Each row is a point. The points of each table are mixes of a few directions, plus a little noise. How many directions does each table use, and how many do they share? Where both have some left over, give the other angles between the two spaces (their principal angles), to ten degrees, smallest first.

First (6 x 3):
[[ 20 -17  11]
 [ 14 -44  -6]
 [ 11 -20   2]
 [-47  76 -13]
 [ -7  -4 -10]
 [ 10   9  15]]
Second (4 x 3):
[[ -2  51  -1]
 [ -9 -37  37]
 [  6  24 -24]
 [  5 -37 -13]]
Directions: first 2, second 2, shared 1; angles 60

First:
[[  7  13 -42   7 -34  -4 -30  50]
 [ 30  11  38  -1  34 -39  18  -6]
 [-55 -14 -16 -32  18 -24 -26  20]
 [ -1  26  30  16  24 -13  -4 -29]
 [ -5 -27 -29   2 -51  42 -42 -27]
 [-12  14   4  -6  18 -30 -17  14]
 [  7   4  47  -2  45 -13  43 -29]
 [ 22 -39  13 -21  -1   1  13 -21]
 [-15  33 -33  30 -20  37  23  40]
 [ 22 -22 -12   7 -32  43  23  -9]]
Second (9 x 8):
[[ 17 -12 -40  21  12 -25  -5   4]
 [  7  -4 -17   9   4  -9  -2   2]
 [-18  -8  23 -29  40 -46  -8  -3]
 [-10  23  38  -6 -50  73  14  -4]
 [  7  -7 -18   8  11 -18  -4   2]
 [  1  23  19  10 -61  84  16  -1]
 [-37   8  71 -51  18  -7   0  -8]
 [ 23 -12 -51  29   7 -21  -5   5]
 [  9 -11 -26   9  20 -32  -6   3]]
Directions: first 5, second 2, shared 1; angles 60

First, 9 rows:
[[ 25  10  11  -8 -13 -17 -16  -9 -18  17  -3  13]
 [-36 -14 -17  11  19  25  23  13  25 -25   5 -18]
 [-56 -23 -26  17  28  38  36  20  39 -39   7 -28]
 [ 47  19  21 -15 -24 -33 -30 -17 -33  33  -6  23]
 [ 47  19  21 -15 -24 -32 -30 -17 -32  33  -7  23]
 [-42 -17 -19  13  22  29  27  16  29 -30   6 -21]
 [ 31  12  14 -10 -16 -22 -20 -11 -22  22  -4  15]
 [ 48  19  22 -15 -24 -33 -31 -17 -33  33  -6  24]
 [-63 -26 -29  20  32  44  41  23  44 -44   9 -31]]
Second:
[[-12  -7  -5   2   9  10   7   0   5  -3   1  -6]
 [-34 -31 -10  -9  39  42  11 -23 -11  24   2 -15]
 [-33  -9 -16  15  12  18  24  21  32 -35   5 -17]
 [ 27  31   7  14 -38 -40  -5  31  20 -35   0  11]
 [-55 -28 -23  10  35  44  32   8  26 -22   6 -27]
 [ 32   6  16 -18  -8 -15 -25 -26 -36  41  -5  17]
 [ 18  34   0  25 -42 -41   5  48  41 -61   2   6]
 [-17 -21  -4 -10  26  26   2 -22 -15  26   0  -7]
 [ 42  -3  25 -36   3  -8 -40 -56 -69  84  -9  23]
 [ 32  28  10   7 -34 -38 -11  19   8 -19  -2  14]]
Directions: first 1, second 2, shared 1

First (10 x 18):
[[-11 -49 -16  25   6   4 -18 -50   1  45 -14  13 -27 -21   6  -8 -22 -72]
 [ 12 -27  -5  -2  26  41  -8  -3 -14  34  -1  12 -45   1  12  -1  -1 -20]
 [  5  21  33 -11  -5  21 -25  10   9  -6  -7   3   3   2 -12 -11   1  21]
 [-16  29  15  -2 -39 -50 -11  -2  13 -20 -13 -20  45  -4   3   6  -6   2]
 [  4  31   4 -25 -28 -24  -8  18  -9  11  -6 -21   7   8  32  23  21   7]
 [  9 -45 -31  25  27  46   8 -37   6  47  11  47 -48 -13 -14 -16  11 -37]
 [  9  53  -7 -26 -11 -35  46  62  -9 -60  24 -24  43  27   4  24  28  82]
 [ -9   2  10  15  20 -17 -15 -33  -3 -19  -8 -54  12 -17 -17 -14  11 -26]
 [  6  -4   6 -28   5   9  30  83 -24 -41   8  16   4  41  23  24 -53  64]
 [ -6 -12 -10  32   0   8   0 -47  29  10   6  30   4 -23 -39 -27  12 -22]]
Second (11 x 18):
[[ 26   6 -19  25  -6  18 -32  -8 -16  19  14  -3   1  16   8  -6 -15  13]
 [-23  76 -24  10 -52 -45  -9 -61 -17 -20  32 -16  -2  19 -39  25 -24 -14]
 [-27 -55  13 -48  29  -1 -28 -15   4  47 -31  26 -73  18  28 -36  23  53]
 [ 33  54 -43   4 -24 -27 -46 -57 -16  -7  32 -31 -31  19   3  34 -12  -3]
 [ 29 -48  15 -22  44  19  13  42  22  -5 -23  -4  -8 -25  34   4  29  -5]
 [-12 -18  28   2  12   9  51  47  18 -25 -15   5  43 -29  -9   1   9 -27]
 [  6 -27   1 -27  22  -1 -16  -5   6  14 -13   2 -40   2  24  -5  18  19]
 [-34  59  -9   8 -44 -38  10 -40 -10 -22  21  -6  12   9 -41  16 -19 -17]
 [  1  -4   1   5   0   7  -1   5  -2   4   0   3   5   2   0  -5  -2   3]
 [ 18 -15  21  41   9  39  50  72  10 -25  -3   2  84 -32  -8  -1  -7 -37]
 [-17 -29  16   4   9  20   8  21   0  19 -14  21   9   2   0 -28   0  15]]
Directions: first 6, second 4, shared 0; angles 40, 50, 70, 90

First:
[[ -2 -27 -13   0  -8  21   0  20  19  -9 -14  25   2  -5   0  -3 -23  23
   -5   2  -3  -8  -7   7  -9 -11   5 -10   1 -14  13   8]
 [-66 -32  14  10 -39  30  18 -67 -14 -57   7   5  22 -23  66 -45  18  14
    3 -60 -13 -22 -42  -1 -29  55  36   0 -29 -21  74  31]
 [ 47  68   0 -56  49  48 -43  49   7 -15  18  -7  11  62 -32 -25  14  -7
    6  82   5 -28  55 -12  10 -75  -2 -41 -31 -16 -67  -7]
 [ 28  31   8 -23  28  15 -18  18  -2   5  21 -12  -4  34 -16   4   6 -15
    3  32  -1  -2  34   2   9 -30 -15 -10  -6  -1 -28  -7]
 [  0  -5 -16  24  16 -28   3   0  12  35 -18  13 -27  -6 -29  31 -26 -11
   13   5  25  17   5   5   7  20   9  30  22  20  11 -38]
 [-48 -46  27  28 -68 -27  41 -62 -34 -25   9 -23  25 -56  70 -14  34   9
  -21 -90 -33  10 -62  -1 -13  57 -10   8   2  -1  44  53]
 [ 15   4   4   4  31   0  -7   4   5  26  17   0 -29  24 -21  33 -20 -22
   10  11   8  15  31  16   8   2 -13  20  13   8  11 -28]
 [ 22 -17  -7   6  -6 -17   5  31   9  23  -9   5  -5 -11 -15  25 -15   9
  -13   3  -6  14  -1   7   7 -19 -25  -1  22   4 -19   4]
 [  5  25 -16   8  -3 -41   1   6  -3  17 -30  -5   6 -18 -22  -4  12  -1
    3  16  20   4 -12 -22  10   0  14   4   7  21 -39 -15]]
Second (8 x 32):
[[ 21   1  53  -7  -7 -17  14  61 -50  16  72 -16   5  15 -36  43  25 -25
  -24  29 -59  27 -15  83   7 -13 -23  15  62  33  27  44]
 [ 43  73  24 -58  44 -21 -12   8  18 -26 -34  35 -20  10 -27  -7  28 -41
  -22  72 -39 -27  20 -31  12 -33 -36 -20 -23 -19 -43  42]
 [-48 -50 -30  23 -27   0  11   3  13   1  -2   6   1 -14 -14  -2 -26  32
   18 -36  14  -3 -22  17  -8   0  38 -24  11  -8  43 -16]
 [-35 -32 -31  27  -3 -22   0 -43 -15 -15  17   6 -18  -5  17 -15 -16   1
   31 -33   7 -20  -6 -14 -32  -2  14  -2  -3 -13  22 -21]
 [-32  -9 -25  14  -4  17  -7  -2 -16 -14   4 -34   5   4   9  16 -11   7
   -3 -11  -2   5  -4  -1   3   8  39   0 -27  22   6 -21]
 [ 22  42  13 -20   6 -10  -5  -1   3  -2  -6   3   4  -3   7 -16  24 -21
  -12  23  -2  -7   7 -31   0  -8 -32  12  -1  -8 -43  19]
 [ 81  20  35 -13  34  38  -8 -18  30  29 -43  13  -3  15  26   4  -4   8
   -5  13  29  22  45  -7  30  31 -30  20 -25  -1 -17 -15]
 [-52 -43 -40  35 -45  14   9 -11  17  12  -8 -15  22 -25  18 -22 -19  39
   18 -57  51   3 -23 -19 -12  18  30  -1   6  -7   6 -30]]
Directions: first 5, second 6, shared 0; angles 30, 30, 50, 50, 80

First (9 x 32):
[[ 17   8  19  15  -5 -13  34 -22  48  -4   0 -25   9  59 -26  15   2  34
   -9 -37 -10   2  22  -6  17   5 -14 -19 -13  35  -7 -21]
 [-84   1 -35  -5  -6  -7 -32  16  -3  -3 -20  33 -39 -48  37 -31   6 -35
   -2  14 -12   3   5  -2 -12   5  22  25  23 -21  -4  14]
 [ 26   6  19  12  -2  -8  30 -19  35  -2   4 -23  13  51 -25  16   1  31
   -6 -29  -5   1  15  -5  14   3 -15 -18 -13  29  -4 -17]
 [ 95 -18  25  -3  13  26   7  -6 -50  20  23 -21  41  -4 -24  26  -3  15
   15  30  31  -3 -41  11  -5 -11 -17 -17 -19 -12  13   7]
 [-31  -1  -6  12  -6 -10   8 -14  29   5 -12  -2 -15  14  -2  -5  10  11
   -4 -10 -10   4  10  -3   3   9  -2  -3  -1  12  -9  -6]
 [-40 -11 -11  15  -5  -6   2 -18  19  16 -18   1 -21  -2   2  -9  16  10
    0   7  -6   6  -3   0  -4  11  -2  -4  -1   4 -10   1]
 [  6   2  -7 -18   5   9 -22  24 -36  -9   9  15   4 -35  16  -6 -10 -27
    5  16   8  -5  -9   3  -8  -9  11  14   9 -23  10  11]
 [ -6  27   4 -13  -3 -12   1  20  20 -34   9   4   4  22   5  -1 -18 -13
  -11 -38 -15  -6  35  -9  14  -6   9  10   9  12   3 -11]
 [ 15 -14  -9 -14   8  20 -29  17 -61  11   7  16   5 -57  17  -5  -2 -27
   14  45  20  -2 -36  10 -19  -8   8  11   6 -37  11  22]]
Second (9 x 32):
[[  8  -7  -7  17 -13  -8 -10  -8 -10   4  -2 -26 -13  -2  -3  -6 -13   1
  -12 -12  10 -26   2 -23  14   3  31 -15  -5 -10   2  -4]
 [-50  -5   7  24  -5  -9  35 -45  58  21 -24   8  -5  32 -27   4  29  46
    8  -4 -21  44 -13  27 -16  11 -51 -14 -13  25 -18 -23]
 [-43  10   4   1   6  -1  12  -8  15  -7  -1  38  13 -15  -5  -1   6  13
   11   9 -23  45 -14  32 -27  -5 -38  15   8  -1   4 -10]
 [-12  12  -6  -8   8  -6   1  21  17 -19   7  10  -5   5  21  -4   0 -14
  -10 -10 -14 -10  36 -13  11   4  17  20  17  16   1  13]
 [ 26 -10  19 -14  15  19  27 -11  14  23  -5   6  19  27 -16  20  32  19
   22  26   5  29 -20  31 -14   2 -54  -4 -14  22 -13   4]
 [ 19   3  -5 -12  -2   3 -19  19 -25  -9   7  -7  -3 -12  11  -4 -14 -23
   -4  -3  11 -21   4 -13   8  -5  24   2   3 -13   5   6]
 [ -7  19  -1 -47   7  12 -13  37  -3 -18  -2  27   1   2  18  -2   3 -39
   13  -1  -1  11   8  17  -6 -10 -16  21   7  -1  -8   4]
 [ 41 -17 -10   6 -31  -4 -30  -9 -32  20 -16 -65 -32  15 -10  -6 -18 -15
  -13 -23  42 -58  -9 -39  31   3  51 -44 -28 -23 -11 -12]
 [ 18  -4  -1  33  15  -6  -3   5 -34 -16  37   8  24 -52  11  -1 -25  11
  -16  18 -10 -14   5 -18  -2  -3  37  19  25 -14  37  21]]
Directions: first 3, second 5, shared 2; angles 60

First, 10 rows:
[[ 18  31 -11 -30 -18  -6   1   7  43 -10  36  46  -7  16 -13   3   7   4
    9  59  10 -14 -29  -1 -20 -46  -1  -3 -31 -11  14 -47]
 [-17  69  23  75 -28  24  -2 -37 -19 -18  22 -18 -42  -7 -11 -13 -30 -19
    9 -51 -36   7  19  -1  16  35  26  -9  14  10  -1   3]
 [-11  14 -12   4 -13 -23  18  16  13   8   1   2  -3  19   5 -14  -1  -4
   -7  33   6 -18  10   4  11 -42   5  31  -5 -27  26   1]
 [ -5 -64  12 -19  24   2 -44   1 -14   6 -34 -18  15   2   8  25  -6 -14
   18  30  38  17  27   4  31 -15 -26 -25   1 -26  -2  51]
 [ -8   2 -17 -32   9  -9  39  31   7  30 -10   8  17   5  26   8   7  29
  -28 -42  -3  11 -29   8 -10  29  17  13  25  30   0 -22]
 [ 43  11   5  59  20  20 -95 -55 -44 -39  -8 -20 -36  -8 -33  51  -6 -40
   34 -42 -18  38  51  14   5  49 -38 -17  11  44 -22   9]
 [ 39  -7 -14 -13   5  -4  -7  -8   9 -22  19  21   6 -11 -25  -5  28   4
    4  23 -11 -19 -16  -9 -43  -9 -22  10 -27  13 -15 -34]
 [-20 -11 -19 -10   7 -23  39  33  -6  32 -27 -16  18  11  28  -5   2  13
  -29 -28   1   0   3  10  11   5  13  36  27   4  13  10]
 [-22 -11  13 -25  -3  10  31  12  12  13   5   6  15 -10  15 -17  -4  19
   -8  -3   7  -4 -28 -10  -2   5  19 -22   0  -9  -6   1]
 [-19 -35  20  -8  -3   8  22   0   0   0  -1 -11  17 -18   3 -33   1   6
   -1  20   7 -20  -8 -19   1 -11   6 -16 -15 -31  -9  27]]
Second, 11 rows:
[[ 11 -29  -9   5   2  -1   7  -4 -10   6 -13  11  12 -15  -6 -21   4   3
  -17  -6 -30  -1   9 -20 -32   3 -34  17 -13  22 -12  -7]
 [ 41 -28  -9  -8 -12  -8   0  15   0  24 -18  40  -8  16  -6 -19 -18   3
  -29 -21 -14  18  22  -6 -29  -8 -23 -25 -13   5 -37  -1]
 [ 43   6 -14  -8 -10  -7 -13  20   4 -20  21  -2  -3  20 -23  -1 -13  -5
   -4  28  16 -11   4   2   3 -21  21 -26 -27 -32 -16   8]
 [-33 -18 -14 -44  14  16  16  18   0  23 -12  13  13  12  34   4   3   1
  -23  -5 -19  14  -9 -19 -23  12 -33  11   5   9  24 -12]
 [-50  31  32  42  -7  -8  -2  -4  -5  10 -14 -45  -6  -3  17  19 -29  -2
   27 -13  41  11  11  33  87   3  58  -6  41 -17  21  43]
 [ 41 -40 -25  -6   6   1   3  -6 -11 -16   4  21  18 -22 -25 -32  22   3
  -23  13 -49 -18  -1 -38 -73  -2 -58  27 -41  25 -24 -28]
 [ -8 -17 -23 -41  19  17  10   3   0 -10  13   9  19  -5   7  -3  29   0
  -13  20 -32 -12 -24 -30 -53   8 -44  28 -18  13  20 -31]
 [-34  60  35  25  -4  -1 -10 -20  15  -9  13 -28 -24   4   8  35   0  -5
   48  -7  54   2 -13  47  72   3  67 -18  41 -19  21  15]
 [  2  -1   9  -7   8   8   5 -29  10   7  -3  35 -10 -13   3  -1  36   3
    7 -23 -19   4 -13  -2 -41  14 -31  12  10  36  -5 -38]
 [-41  45  20   4  -1   3  -5   1  11  -3  12 -32 -11  13  18  33  -8  -5
   30   5  46   4 -13  32  65   0  55 -14  31 -26  30  19]
 [ 29  -7   0  39 -15 -19 -10   5 -13 -13  -2 -21   5  -8 -27 -15 -26  -1
   -1  10   7 -10  24   3  25 -16  22  -8 -16 -15 -23  30]]
Directions: first 6, second 5, shared 1; angles 30, 50, 50, 80

First (11 x 32):
[[  7 -14 -33 -25  34  -6 -24 -18   2  -2 -37 -24  70  36 -26 -68 -61  29
  -42 -55   2  15 -41  11  38 -47  21  35  11   9  41  33]
 [-34  -9 -25 -10  19 -30 -13  12 -48 -19 -36   9 -53 -17 -21   6 -57 -24
    6 -11 -63 -17  36 -10  -4 -10  38  31  -8 -22 -13  11]
 [ 13  30  37  72   2 -25  15 -25  39  -1  37  43   8 -33  11  12  29  29
    8  31  22  30 -49  11 -27 -19 -20 -33  -3  29   0 -14]
 [  1  -4 -12 -26   2  23   5  -6 -21  26  -7 -43  -8  29   5  12   2 -63
   18  10 -43 -56  73   1  13  63   9  17 -12 -17 -35 -28]
 [ -2   5 -10  14  10 -15  -4   2 -23 -28  -8   1 -25 -29 -12  25  -2  -8
   22   6   5  15   8  10 -12 -11  -3   2  28 -12   9  18]
 [ -6  -5  15 -56 -51  49  -5  40  25  31  25  23  -9  20  50   5  44  52
  -29  27  68  27 -66 -35  13 -32 -41 -25 -11  -4  20 -16]
 [ -1 -14  22  49   0 -39  21   4   6 -44   1  18  -8 -38 -40  -4   1  -7
   16 -42 -27  -6  51  13 -40  38  31 -15 -11  17 -22  28]
 [  5  -6  26   8 -32   5  10  24  30 -18  23  31   2 -21   6   2  41  47
   -8  -8  57  37 -36  -6 -20 -15 -21 -35   3  14  16  18]
 [-14 -17   9 -34 -19  12  -2  18  20  26  -1  17  11  28  12 -37 -14  28
  -40 -19  -9  -9 -21 -27  13  -8  13   1 -42  10  -5 -10]
 [  3  14 -11  -6   7  15   0 -11 -23  18   1 -28 -21   8  13  33  10 -48
   27  37 -20 -28  37   5   7  29 -10  10  10 -19 -18 -27]
 [ 27  22 -18  12  28  12  -4 -40  -8  12   0 -46  32  16   3  13   8 -35
   23  26   8  -8   7  29  19  11 -20  13  35  -6   8 -12]]
Second, 8 rows:
[[ 13  -7  -4 -39 -18  37   0  13   3  14   7 -21  15  21  17   2  29  -1
   -3   5  37  -1  -1  -3  16  12 -21  -5  11 -10  10  -3]
 [ 17   3  34  78 -20 -21  21 -13  22 -35  22  -1   2 -42 -23  24  36   7
   33  -2  26  18   7   7 -46  18 -21 -37   7  30 -14   9]
 [-25  22 -27  63  21 -42 -35 -54 -36   5 -41 -25 -24 -16 -16  12 -87   0
   15  37 -50   8 -56 -33  -1 -84 -15  35  -9  18 -11 -27]
 [  4  -9   6  42 -29  -2  -4 -18   7 -11 -10 -39  13  -5 -21   0  -7  13
   15  -7  12   7 -15 -25 -18 -12 -29 -10 -10  32 -12  -3]
 [ 28   1  18  25  14 -11  18  -8  31 -24  18   9  44 -11 -18 -18  29  11
    1 -29  28  15   7  38 -11  24   7 -18  19  15  16  28]
 [ 16  -8 -18 -14   6  16   2   0 -20 -21  -9 -42   7   1 -15  17  18 -31
   25  -9  18  -5  44  24   3  33  -9   5  39 -18   9  19]
 [-20  10 -20 -88  18  26 -10  30 -19  44   3  39 -32  34  48   3  -6 -12
  -29  33 -18 -16  -5   0  41  -7  19  23  -2 -48  12 -22]
 [-33 -14  12 -67   6  -3   9  48  12  26   9  83 -26  21  23 -41 -18  13
  -55 -26 -52 -29  20  -8  13  20  67   7 -57 -19 -12  -4]]
Directions: first 6, second 6, shared 5; angles 90

First (8 x 32):
[[ 21   8  19  25  -7   1  16  23 -18  12   6   3  -3  23 -38   3 -37   2
   12  31 -33 -13  -4  -6  31 -33 -12  12 -13  46 -14  30]
 [  5  18 -40 -21  -4   8  17  -4  -6   9 -38 -22  -7 -41   1 -31 -30 -41
   27  16 -11  31 -35 -25 -10  44  49 -30   2  64   9  29]
 [-22  21 -29 -12   9  -7  -2   8  -9 -25 -39 -13  -9 -21  48 -31   8 -18
  -10 -10  18   5 -33  10 -10   8  14  -7 -20 -10  -9 -19]
 [ 24  -8  25 -35 -19   1 -14 -11  28  -6   1  -3  -4   6  -4   0   4 -10
   11 -39   9  -6  24  31  -1  -4  -7   3  18  -8  -5 -33]
 [-33  23 -53   4 -43   2  46 -42  81 -23 -35   8  69  11  16  14  29 -43
  -17  -8  35  26 -57  69 -30 -10  34 -15  22   3 -59  10]
 [  3 -41  39  29  26   2 -24   0 -21  32  70  24  -4  15 -34  41  12  61
   -7  19 -15 -12  59 -52   8   4 -35  17  13 -40  41  11]
 [-30 -29  -3  28  38   6  17  11 -93  21  16  -2 -34   6   1  12  22   8
  -18 -16  -9  -5  10 -10 -12  11 -16 -31 -27 -41  33  -7]
 [ 30   7  42 -16   1 -13 -56  18  37 -20  18   8  -7   2  10 -12  -9  42
    4   8   4 -25  35 -18  25 -22 -29  51   6 -16   0 -23]]
Second:
[[ 19  14  -1 -15 -22 -34 -64  26  65 -30  -8  10  11 -63  25 -18  10 -21
    6  30   1 -11   5 -14   2  -5  -2 -20 -42  -9  10 -18]
 [-14 -10   2  13  16  23  45 -17 -44  20   6  -3  -6  43 -17  13  -7  13
   -4 -20  -1   6  -2   7  -2   3   0  13  27   4  -5  14]
 [ 11   4 -12 -25   1   7  11 -14 -23  15  -5 -47 -20  34 -11   4   3  17
    2 -14  -7  23 -17  31  -2   5  16   4  36  20 -30 -11]
 [ 12  10   1  -8 -16 -25 -49  21  50 -24  -5  13  11 -51  20 -14   7 -17
    5  24   2 -11   5 -14   2  -3  -3 -16 -35  -9  11 -12]
 [-13 -10   0   9  16  25  48 -20 -49  23   5 -11 -10  49 -19  14  -7  17
   -5 -23  -2  10  -5  13  -2   4   3  15  34   8 -10  12]
 [ -9  -2  12  23  -3 -10 -17  16  29 -18   4  47  20 -39  14  -6  -2 -18
   -1  17   7 -23  18 -31   2  -5 -16  -6 -39 -21  31   9]
 [-22 -15   5  23  21  31  60 -21 -56  25  10   5  -5  52 -21  17 -11  15
   -7 -25   1   3   1   3  -2   3  -3  18  29   2   0  21]
 [ 30  21  -4 -28 -32 -47 -91  34  88 -40 -13   3  11 -84  34 -26  16 -26
    9  41   0 -10   2 -12   3  -5   1 -28 -52  -8   7 -29]
 [-13 -11  -3   6  19  31  57 -26 -61  30   6 -22 -15  63 -24  17  -8  23
   -5 -29  -3  16  -9  20  -3   5   6  18  46  13 -17  12]
 [ 47  24 -27 -72 -25 -25 -53   0  28  -3 -20 -89 -29  -5   5 -13  20  11
   11   6 -13  35 -32  50  -2   4  33 -15  28  33 -53 -45]
 [-48 -26  29  75  26  25  53   1 -26   2  21  95  32   2  -4  13 -20 -12
  -11  -5  14 -38  35 -53   2  -5 -35  15 -31 -35  57  47]]
Directions: first 6, second 2, shared 0; angles 40, 60

First (9 x 32):
[[-57  11  -2   8 -34  -1 -25  17 -36 -18 -30   0 -27 -29 -15  -6 -12 -55
   18  67 -31 -29  17   6  38  -6 -44  16 -13 -53   1   7]
 [  9  -5   8  -6  36   5  39 -31  40  18   7  -2  12   9   4 -15   5  29
   -3 -49   9  39 -15  -6 -23   1  26   7  13  29  23 -16]
 [ 62   4  -7 -12  24  -2   2  20   7   5  24   0  34  23  18  22  14  48
   -9 -25  28  -4 -11   3 -37  -3  30 -17   9  34 -25   1]
 [  1  10  10 -14  43  14  19  -1  36   9 -22 -25  25  -4  20  -3   5  23
    8 -16 -20  16 -12   3 -34 -16  14  15  18  13  25  -9]
 [-52  18 -10  10 -26  -8 -14  22 -41 -16 -23  11 -20 -21 -20  -4  -7 -48
   21  74 -19 -32  15   9  32 -10 -38  16 -13 -53  -7   3]
 [ -2   4 -25  12 -43 -31 -13  19 -61 -12  32  45 -23   7 -32  10   0 -25
    0  48  35 -38  13   3  34  10 -18 -14 -22 -25 -45   7]
 [ 31 -22  27 -12  15  32 -16 -20  56   8 -16 -50  15   1  35   3  -2  28
  -24 -70 -26  33  -7  -9 -24   4  25  -8  15  39  32   5]
 [ 51 -11 -12  -1  19 -15  36 -22  13  19  52  34  11  34  -8   3  13  43
  -17 -53  57  22 -13  -8 -22  14  39 -16   4  43 -17  -9]
 [-41  -7   8  10 -37   7 -32  -5 -13 -12 -26 -13 -31 -22  -6  -8 -14 -43
   -1  25 -34  -8  15  -1  36   5 -31   7 -10 -32  15   8]]
Second, 11 rows:
[[ -4 -14   4  -9  16   1   5 -36  -7  26  19 -18   0 -18  -1 -15 -20  15
    4 -44  33  25 -24 -12 -31  -1   7  -3  13  -5  20   5]
 [ -8   2  12   2 -30  39 -65   6  19 -12  -4 -48 -14 -35  63   7 -30   3
  -46 -40  -8  -5  -4 -57   6   6  41 -38  69  51 -18  23]
 [ -8  -9   0   6  11 -20  52 -36  10  26  16  15  -7   5 -26 -34  -2  -3
    6 -32  21  42  -9   5  -7   7   0  16  -9 -12  28 -20]
 [ 42 -12   4 -16  38   2  12  -8  21  10   7  -9  31  19   5  13  15  41
    4 -31   7  12 -12  13 -36  -4  12   1 -10  19  11   0]
 [ 45 -15  -1 -31  41  14 -36  11 -19   5   3 -34  41  -1  15  43   3  51
   16  -6  15 -23 -21  11 -56 -17  -4 -11  -9  -1  -6  27]
 [ 20  18   4   8 -44   7 -37  51   8 -25 -19 -20  -1   0  30   6   0 -21
  -23  18 -37 -21  23  -1  18   4   7 -16  12  13 -23   4]
 [ -7   7  -4  19   9 -40  95 -17  27   8   0  65  -7  46 -58 -33  34 -22
   19  18 -12  34  17  40  30  11 -16  39 -49 -17  25 -47]
 [-24   8  -3   2 -46   7 -61  27 -48 -10  -6 -31 -18 -40  20   2 -32 -32
   -6  28   0 -32   3 -18   7  -4 -15 -17  21 -29 -21  24]
 [  7   2  -9   0 -12 -37  19  16 -48  14   6   6   5   2 -40 -20  -2 -26
   33  35  10  -3   3  42 -13  -9 -46  19 -46 -71  10  -7]
 [-35  14 -11  16  -5 -11  21  12  -3 -26 -16  55 -17  20 -28  10  24 -26
   14  70 -23 -27  22  13  52   3 -19  17 -25 -10 -14 -13]
 [-32  -3   4   5  22  35  -3 -29  39 -18  -6  20 -13   1  22  22  10  23
  -20 -10  -5  -3  -3 -40  29   7  36  -8  35  61 -10   4]]
Directions: first 4, second 5, shared 2; angles 50, 90
